Every row gives one point. To make a cloud, some directions were put in groups of two or more. Within a group, all points are equally far from the middle, so they leave a hole (a ring in 2 directions, a hollow ball in 3). The other directions are filled evenly. Then the cloud was stretched, turned, moved and blurred a little. How many holes are there, and how many directions does each take, smallest first?
In the rows, zero is written as 128.

Cloud (13 x 2):
[[112  77]
 [137  86]
 [ 50 110]
 [163 110]
 [157 169]
 [146 175]
 [ 54  98]
 [108 177]
 [153 172]
 [ 57 141]
 [146  92]
 [126  81]
 [172 130]]
Holes: 1 (2)

Cloud:
[[ 84 106 151 155]
 [139 155 114  59]
 [ 72 130  78 149]
 [138 101  70  87]
 [112  81  94  63]
 [ 98 191 131  98]
 [ 62 120 100  88]
 [125 150  97  58]
 [ 91 188 104 112]
 [113  89 140 175]
 [172 107 161 119]
 [150 164 125 179]
 [130 141  53 183]
 [165 112 168  84]
 [ 63 107 137 129]
 [149  68 166  94]
 [103  69 147  52]
 [133  67 111 160]
 [ 94 180  79 152]
 [141  97  57 154]
 [ 77  87 160  56]
 [168 101 160 135]
 [159 125 153 165]
 [128  81  79 168]
 [ 81 107 187  63]
 [137  57 149  84]]
Holes: 2 (2, 2)

Cloud:
[[156 150 104 143 172 180]
 [ 27 137 129 124 156  85]
 [175 129 111 165 116  74]
 [163  72 153 108 158 143]
 [143 119 168  41 114 128]
 [127  83 148  95 161  73]
 [ 81  78 169  75 102 128]
 [181 122 147 149 115  74]
 [160 162 150  89  84 177]
 [136 153 183 148 148 197]
 [ 39 135 168 114 173  87]
 [117  68 105  78 117 164]
 [130 127 177  71 182 145]
 [173 100 125 129  60 179]
 [ 53 110 171  90 153 177]
 [149 117  73 191  93 143]
 [ 99 110 136  96  77  59]
 [ 56 125 153 109  86  74]
 [ 42 133 194  83 148 106]
 [123  65 161 109 159 125]
 [ 86 178 112 117  91 168]
 [180 122 107 104  62 168]
 [ 69 116  95 121  81  79]
 [184 150 188  82  82 108]
 [ 97 183 113 155  82 172]
 [187 164 178 130 137  86]
 [111 158 108 164 174 186]
 [ 75 125 193 103  77 113]
 [ 78 156 140 179 169 102]
 [ 53  91 144 101 143 187]
 [ 89 167 155 135 192  84]
 [123  73  81 154 149 180]
 [136 199 106 135  87 120]
 [164 163  99 107  76 158]
 [137  75 115  71 138 159]
 [ 86 167 210 100  90 120]
 [ 96 202 148 119  93  82]
 [176 152 184  81  81  87]
 [127 196 168 163 132  93]
 [124  99 119 159 152  75]
 [123 128  69  86 128 122]
 [148 112  93 175 136  86]
 [177 160 194  81  87 123]
 [155 199 119 165 123 106]
 [181 147  79 133  68 139]
 [ 70 124 196 122 183 127]
 [ 33 146  94 124 139 142]
 [115 100 145 168 141 205]
 [119 140 175  72 181  79]
 [ 63 131 112 124  79 185]
 [ 81 149 131 155  68  89]
 [156 118  75 169  65 156]]
Holes: 3 (2, 2, 2)

Cloud (76 x 8):
[[151  95 183  82  79 190 127  56]
 [ 99 156 128 183  87 101  96 139]
 [112 127 145 139  43 105 141 169]
 [127 118 142 133  63 121 170 205]
 [128 137 159 159  78 198  82 162]
 [167 159 154 106 105 210  66 121]
 [110 111 107 139 121 237 139 142]
 [123 155  80 126 156 194 172  62]
 [108 183  99 123 149 121 168  81]
 [108 144 155 102 113 221  86  67]
 [158  90 145 106 151 125 138  17]
 [151  90 154 107  62 160  73  89]
 [211  62 129  90 108 159 105  93]
 [121 122  89 149 119  77 205 135]
 [178  95 100 135 119 185 108  41]
 [ 95 156 111 103 106 193 141 151]
 [204  87 166 128 107 178 109 134]
 [137 109 146 186  61 171 139  91]
 [107 110  87  89 156 214 118 137]
 [118  66 140 115  80 189  74 104]
 [100 183 150 159 129 142 137 214]
 [150  57  86  84 144 210 114  93]
 [136  86 157 164  48 156 180 138]
 [127 109 145 123 126 185 176 208]
 [ 90 162 101 119 170 113 108 145]
 [101  72 159 121  72 203 136  88]
 [192  80 107  98 152 163  78 171]
 [ 65  68 159 116 163 183 105  96]
 [177  40 150  84 100 158 119  71]
 [ 89 138 149 164 166 219 154 134]
 [147 129  87  71 156 113 167 139]
 [174 156 205 127 103 145 117 167]
 [126 147 107 124 151 230 111 178]
 [101 116 191 103 124 224  94 119]
 [ 73 108 109 143  81 112 144  86]
 [114 172 119 108 180 226 139 134]
 [100 184  86 186 109 134 164 134]
 [121 138 101 123  52 119 132 138]
 [128  85 105 118 180 115 161 194]
 [102 145 118 119 150  70 147  92]
 [157 186 152 100 106 145 144  58]
 [145  92 127  97 100 219 144 166]
 [146 118  95 143  87 103 175  59]
 [ 83 117 101 127 159 180 159  49]
 [147  61 165 135 121 201  78  99]
 [167 153 143 194 103 103 166 123]
 [110 127 175 152 153 133 165  32]
 [144 102  99 154  55 169 114  80]
 [119 109 176 103  89  84 100 147]
 [ 96  87 139 119 105 185 199  68]
 [ 99  63 157  92 112 137 191  63]
 [111 151 169 116 165 142  45 120]
 [176  70 100  79 104 101 163 123]
 [ 68 128  93 149 133 144 136 181]
 [111 101  86 109  85 162 147 170]
 [152 172 128 114 116 109 174  55]
 [149 199 138 124  94 172 190 128]
 [142  92 228 115  96 173 117 127]
 [151 134 141 180 180 139 110  91]
 [209 108 118 141 169 116 128 118]
 [206 161 106 111 183 177 123  75]
 [160  77 133 110 174 118  68  73]
 [190 144 145  75 166 158 193 138]
 [147 148 180 174 120  87 142  87]
 [136 193 114 187 127 184 101 123]
 [126  38 127 117 137 206 116  91]
 [150 145 163 173 140  76 113 158]
 [187  99 182 111 123 168 101  46]
 [141 189 152 174 137 104 197 127]
 [114 148 143 217 122 115 141 155]
 [ 84 140  89 119 150 126 189 100]
 [136  71  88 106  89 187  90 135]
 [162 177 148  94 177 177  70 150]
 [105 116 199 188  78 153 158 148]
 [160 102 156 136 196 191  82  89]
 [130  94 132  54 160 159 178  65]]
Holes: 1 (8)

Cloud (93 x 9):
[[ 78 118 142 117  98 113  78 203 179]
 [143 220  91 177 146 100 126 167 137]
 [ 96 209 141 106 214 131 143 133 121]
 [140 150 148 155 164 124 184  47  85]
 [138 202 125 157 192 103 154 177  85]
 [ 76 160 128  91  75 164 133  94 156]
 [160 216  89 123 126 130 198  65  89]
 [159 162 117 113 132  46 117  87 102]
 [107 186 171 129  99  99 175 178 160]
 [124 216 171 169 153 123 147 195 121]
 [160 180 142 139 147 164 222 110 149]
 [167 109 194 118  73 185 151 112  80]
 [167 204 156 149  98  86 123 101 112]
 [176 128  58 119  79 106  61 161 139]
 [181 138 141 107  61 195 171 144  91]
 [141 104 118 121  82  76 193  81 142]
 [141 134 108  49 122  96  92 102 143]
 [104 138 192 124 160  92 178 121  65]
 [108  80 148 103  62 147 125  97 147]
 [130 214 147 113 103 175 139  70 106]
 [185 220 112 141 119 177 169  76 151]
 [152 146 210 118 126 178 142  81 158]
 [159  60 165 148 118  74 100 177 141]
 [232 108 123 108  93  96 144 194 131]
 [120 159 136  84 180  93  76 118 133]
 [164 115  82  82 121 162  81 116 121]
 [108 148  83 131  78 185  70 156 134]
 [163 176 110 107 178  68 147  70 128]
 [107 134 154 104 173  93 156 183 153]
 [148 186 136  82  82 137 182 129 162]
 [125 110 157  78  78  78 112 107  94]
 [140 163  54 158 120 149 177  71  89]
 [109 112  88 161 158 106  84 158 174]
 [171 102 174 151  95  52 152 109  80]
 [197 175 201  97 142  92 126 126 153]
 [164 148 207 118  49 143 174 114 103]
 [160  71 110  79 127  44 133 160 113]
 [149 194 177  82 148 124 114 132  87]
 [191 109 166 171  77 110 156  93 160]
 [127 201 195 101 133 118 122 160 184]
 [ 93 181 198 183 123 142 179 146 118]
 [117 199 154 119 152 172 208  98  51]
 [103 142 151  62  82 139 141 112 113]
 [150  86 148  67  92 143 133  96 154]
 [148 136 168  65 137 120 101 161 186]
 [117 208 144  96 117 176 131  80 177]
 [131 168 153  74  56 120 160 131 135]
 [155 199  96 106 100  98 178  82 173]
 [131  71 129 101 132 168 136 130 149]
 [121  82 132 131 147 122 127 212 133]
 [220 142  84 148 112 148 173 109  50]
 [ 71 179  88 126 184  82 110 147 136]
 [174 167  70 182 149 112 118 148 148]
 [148 114  95 145 119 138 114  61 168]
 [119 190 180  89 196 156 130 139 156]
 [ 86 157 110 194 147 160 136 130 161]
 [185 214 144 161 147 136 134 195 102]
 [158  65 141  55 126  94 108 166 122]
 [135  72 164 127  43 148 116 128 110]
 [129 168 115 108  79 102 139 217 112]
 [155 144 121  52 110 110 111  90 107]
 [134 213 171 174 124 121 208 101 145]
 [117 119 177 165 158 154 113 201 127]
 [ 83 221 148 101 125 146 123  89 125]
 [154 101 139  96 154 168 140  94  51]
 [167 199  81  79 120 152 110 150 128]
 [ 83 173 112 146 185 108 111 182 167]
 [179 114 194 123 122 102  86 190  96]
 [180  98 169 138  62  65 180  96 128]
 [205 150  75 172 117 125 124 136  74]
 [148 168  80 161  98 112 148  46 145]
 [131 154  45 155 159 145 136 153 152]
 [ 59 177 107 100 175  96  95 141 142]
 [116 211 115 167 172 174 114 190 119]
 [ 81 225 111 133 145 157 184  76 102]
 [100 164 111 105 175 126 117 183  65]
 [165 197 148 130 158  96 217  93  59]
 [ 95 166 135 179 168  81 132 119 127]
 [ 66 220  82 141 147  98 125 159 130]
 [ 68 123  84  95 141  60  99 146 137]
 [196 224 103 105 144 147 155  94 145]
 [167 137  62 136  55 111  72 161 135]
 [134 124 112  76 183 129 134 100  63]
 [236 140 139  86 104 117 154 168  67]
 [158  49 155 136  70 132 127 110 148]
 [183 110  73  72 126 117  82 125 121]
 [126 159  99 111  62 117  95 213 138]
 [197  43 151 113 136 104 114 182 105]
 [170 105 165 139 153 135 195  68  56]
 [ 75 161  86 130 145  56 129 131 169]
 [220  86 115 138 110  85 155 194 109]
 [156  53  84 105  89 116  69 169 133]
 [146 168  83  79 107 163  90 179 147]]
Holes: 3 (3, 3, 3)

Cloud, 106 rows:
[[162 145 201 145 117  93  66  92  78]
 [ 76 217 119 117 129 156  66 131 153]
 [ 46 140 112 130 147 169 178 131  78]
 [ 98 153 141 195 111 163  82  85 121]
 [145 161 131 179 174 166 165 117 123]
 [187 197  81 117 142 144 157 167 127]
 [176 181 183 118 104 177 108 184 168]
 [152 117 195 130  78 123 164  74 122]
 [ 77 209 104  89  72 119 117 148  75]
 [162 221 159 149 150 153 151 167  99]
 [116 197 139  89 111  98  45 134 178]
 [172 163 187 169 148 103  56 190 116]
 [ 82 218 153 121 126 189 160 180 118]
 [152 108 136 133 102 114  72 149  81]
 [116 194 132 107  97  81  91 154 195]
 [131 215 151 153 187 112 102 202 129]
 [184 147 111 128 104 180 117 170 158]
 [185 137 192  98  65 157 171  83 110]
 [ 53  95 149 106 134 150 130 159 115]
 [ 96 217 151  99  86  66 140 128 131]
 [174 196 141 142 165 179 144 139 133]
 [181 154  81  83 115 161 158 152 125]
 [169 153 144 174 147 194 106 174  74]
 [140 158 136 124 137  58 150  91  82]
 [120 134 103  58 114 137 146 106  86]
 [114 171 118 141 119 113  34 130 204]
 [ 81 164 129  93 134  42 127 155  89]
 [179 169  87 145  86 176 138 159 135]
 [ 88 158 184 141 199 112  94 171 191]
 [131 139  77 148 131 152  60  83 189]
 [114 175 108 124 189 185 172 158 159]
 [144 150 143 133 124  80 195  98 103]
 [133 103 168 139  90 102  80  69 111]
 [172 177 172 107  94 175  83 105 166]
 [112 151 124 126  99 130 164  69 161]
 [174 191 170 108 133 183  98 129 159]
 [111 141 203  67 149 125 173 126 111]
 [130 158 123  76 152  89  68 179 108]
 [133 115 144 130  79 137  81 130  58]
 [133 181 108  76 153 138 193 179 163]
 [150 121 232 125 105 150  82 107 109]
 [140 190 115 143 129 195 128 162  55]
 [ 92 175  84 138 133 130  23 173 175]
 [ 57 156 145  81 116 139 188  99  94]
 [ 71 181  91 153  96 162 133 184 109]
 [144 110 141 135 135  72 117  69 101]
 [192 142 165 175 163  96  38 146 132]
 [121 106 180 130  74 170 181 124  83]
 [154 194 177 151 121  76  97 117  61]
 [ 41 165 144 156 132 195 121 165 108]
 [161 146 206 168 139 179  92 181 123]
 [143 122 167 160 110  80 157  99 108]
 [183 160 177 186 156 147 140 123  82]
 [135 212 144 136 108 182  69 109 127]
 [102 161 142 137  85 141 169  82 157]
 [155 142 148 122 181  58  72 127  96]
 [141 187 213 135  42 104 160 143 104]
 [130 156 197  68 132 103 116 102 117]
 [170 198  75 122  96  96 124 118  78]
 [129 157 130 101 180  72  64 187 104]
 [ 86 149 137  84 170  72  58 147 114]
 [ 81 100 120 164 188 188 123 170 126]
 [ 73 176 105 139 218  85  37 166 157]
 [173 160 132  81  96 201 122 122 132]
 [151 121 216 142  90 165 121  92  72]
 [190 208  74 127 135 123  96 165 125]
 [ 55 161 148 134 203 184 129 182 143]
 [ 70 133  76 101  84 145 175 128 103]
 [113 153 202 178  97  90 102 120 107]
 [120 117 131 161 162 161  94 199 150]
 [140 170 144 124 121 126 218 101 107]
 [124 127 106 112  93  84  71 126 171]
 [ 89 107 152  98  79 143 133 162 107]
 [ 77 130 151 153 187 129  62 129 204]
 [ 94 207 172 145 122  89 156 186  88]
 [123 180  81  98 143  72 146 111 166]
 [ 76 102 100 180 184 132  77  92 104]
 [ 95 117 100  90 134 164 143 175 176]
 [ 80 209 156 138 107 157 102 124 172]
 [ 65 183 161 155 186 147  91 149 177]
 [197 174 174 125 166 120  72 133 165]
 [175 178 190 163 180 140 121 168  88]
 [143 160 194 102  74 161  96 112 187]
 [119 162 211  79 133 115 177 189  83]
 [107 152 180 117  31 155 119  79 106]
 [ 85 174 132 115 136 157 125 152  36]
 [119 146  64  90 109 101 141  97  79]
 [109 204 120 124 142 204  98 148  99]
 [ 58 106 103 134 171 121  54 177 143]
 [127 149 144  83 165 125 181 138 192]
 [ 93 108 180 122 156 150 101 125 198]
 [171 178 226 101  65 102 156 166  77]
 [160 161 103 106 116  60 158 113  86]
 [117 145 177  87 130 152  44 138 125]
 [102  83 151 127 128 160  64 113 136]
 [ 53 186  75 121 176 182 123 145 118]
 [135 102  90 182 177 119  55 160 116]
 [131 209 228 100  56 122 170 132  94]
 [142 162  95 175 104 119 168 142 105]
 [145 135 152 130  55 183 197 112  84]
 [109 143 101 128 120 184  59 181 165]
 [ 88 164 122 128 117 199  48 153 170]
 [182 167 166 156  72 140 164  77 105]
 [146 124 141 103 140  83 164 118 179]
 [ 73 186 116 109 184 129  38 147 174]
 [164 140 123 113  89 110  74 171 156]]
Holes: 3 (3, 3, 3)
